Every row gives one point. A path goes straight from each point to the next, and from the last back to the first. The post is the endless flat space through its rows: a point in 2 columns, a line in 3, a plane in 4, and so on, so that a path can go around it. How many times does the path go around the post? Going back the other way cancels.
(in the rows, 128 means zero)

Post (2 x 3)
[[160 134 106]
 [101  87 156]]
Path (23 x 3)
[[177 164 120]
 [105 173 122]
 [ 78  93 116]
 [142 103 100]
 [164  64 156]
 [151 122 163]
 [122 112 164]
 [172 105 162]
 [161  95 172]
 [110 142 174]
 [ 76 134 107]
 [101 149  94]
 [109 113 151]
 [148 129 150]
 [167  86 155]
 [119  40 121]
 [137  99 110]
 [215 102 111]
 [131  83 191]
 [184 102 143]
 [142  81 119]
 [122 108 109]
 [112 163 122]]
Times around: 0

Post (5 x 6)
[[118 144 101 106 186 161]
 [ 94 101 116 128  77 105]
 [165 103  88  57  75 109]
 [143 135 117 129 115 120]
 [ 97 161  70 154 150 154]]
Path (15 x 6)
[[119 146  86  77 113 109]
 [ 94 103  72 132 121  97]
 [120  86  93 165 122 100]
 [157 118 159 129 189 160]
 [134 118 136 128 140 150]
 [116 107  70 153 130 157]
 [ 95  81  85 119 141 103]
 [170 144 137  97 117  77]
 [229 174 178 104 111  97]
 [ 67 132 114  62 149 204]
 [111 125 139 147 117 159]
 [120 101 104 112 156 142]
 [130 115 103 133 134 113]
 [ 97  85 142  55 100  60]
 [ 55 133 103 125 134 133]]
Times around: 1

Post (10 x 11)
[[113 123 209 130 139 132 166  95  87 168 118]
 [108 125 163 137 114 151 110 140  63 174 107]
 [163 180 145 136  68  97 126 107 124 169 113]
 [101 132 168 105 129 150 165 117  86 213  85]
 [ 69 110 122 147  83 134 106 134 136 121 128]
 [166 186 107 129 105  85 144 134 137 124 148]
 [ 93  81 122 132 103 115 128 112  75 161 114]
 [130 102 165 109 142 173 134  87  94 202 121]
 [111  87  78 217  74 108 119 172 169  51 108]
 [124 162 124 137 130  98 109 100 120 152 109]]
Path (25 x 11)
[[129 157 147 166 127 150 150 106 153 189 116]
 [ 69  65 113 108 144  90 142 118  73 206 102]
 [110 112 121 116 108  62 121  89 123 149 110]
 [124 133 135 130  66 157 100 116  69 153  84]
 [138 125 175 156  99 179 170 111  95 204  57]
 [139 105 178 137 114 133 125  77  78 213 132]
 [161 140 171 143  73 116 136 147 139 215  74]
 [133 133 176 147  99 115 142 151 106 169  43]
 [ 85 161 121 108 134 145 116 109 139 129 148]
 [146 114 131 176  95 115 186  53 127 153 116]
 [111  93 152 197  98  89 153 130 112 138 134]
 [116 142 152 143  81 129  95 167 177 152 124]
 [ 92  97 156 113  70 170 129 121 150 149  87]
 [ 85 142 164  88 103 132 167  90  53 138 172]
 [134 159 147 195  94 105 129  87 111 139 113]
 [ 84 151 115 174 159 137  98 126 101 173 102]
 [ 66 149 170 151  72  84 133 157 136 140 152]
 [125 168 186 142 177 123 132 134 163  96 123]
 [120 152 153 108  90 132 149  76 172 129 143]
 [122  98 117 125 122 148 133  90 109 134 142]
 [178 130  82 168 108 147 100 109  69 173 148]
 [162 199 177 152 100 116  92 102 132 153 146]
 [110  88 101 109 113 137 108 171  80 159 118]
 [170 109 150 160  62 122 158 109 151 121  95]
 [147 196 130 136  97 168 135 100 131 187 101]]
Times around: 5

Post (13 x 14)
[[123  95 136 109 114 142  80 104 114 101 170 109 111 140]
 [147 161 104 121 183 130 130 105 170 103 104 143  94 162]
 [ 89 154  66 163 119 165  91 169 156 136 112 136 167  98]
 [100  94 197 152 108 151 131  71 110  93 116 112  80 138]
 [158 161 127 104 164 103 147 117 163 137 108  99 157 135]
 [ 75 124 142 125 121 122  95  89 108 132 136 134 135 175]
 [116 156 114 106 159 104 124 129 130 104 121 160 124 114]
 [ 83 124  61 163 122  94  82 176 110 141 109 108 155 118]
 [139 142  81 101 119 115 133 109 141 160  93 146 116 122]
 [137 171 104 146 138 147 106 168 118 154 127 154 131 124]
 [144 131 145 131 181 119 118 142 195 155 116 146 114 133]
 [107 101 145 118  83 144 118 138 110  73 113 129 120 177]
 [142 174  99 149 122  88 114 137 163 131 122 152 121 125]]
Path (20 x 14)
[[129 115  93 177 167  85  81 122 132  83 145  94 141 173]
 [ 93 121 156  99 143  54 106 121 105 113  99 134 152 182]
 [123 173 110  96 141 175 113 135 131  97 133 120 122 166]
 [111 152 133 126 127 181 163  93 157 128 134 122 121 144]
 [ 97 112 109 147 125  93 108 118 168 116 145 116 156 160]
 [108 164  92 120 145  92 144 123 154  82 151 146 134 129]
 [110 184 126 151  93 150 115 132 107 121 134 139  83 153]
 [101 175 125 116 179 168 104 128 146 147 110 160 155 153]
 [182 127 101 101 132 151 129 133 134 123 101 155 109 116]
 [150 164  60 118 132 111  90 175 172 108 140 142 194 157]
 [155 123  87 127 105 116   7 151 161 152 161 170 124 164]
 [128 171 141 136 138 167 116 192 118 140 117 170  98 145]
 [ 89 135  85  86 126  76 117 103  90 165 146 115 158 144]
 [110 138 123 129 105  62 165 103 128 175 136 120 145 122]
 [ 91 161 183 129 157 129  95 100 135  97 182 134 129 147]
 [ 83 127  94 123 148 133  91 144 132 104 104 152 123 117]
 [ 89 111 109  93 141 151 101  90  97 131  96 140 164 155]
 [134 132  92  99 150 120 110 118 119  71 155 141 139 122]
 [145 134 103 137 106 151 163 151 175 151  95 153  61 122]
 [ 81 151  75  76 137 107 113 100 119 137 186 153 164 193]]
Times around: 0
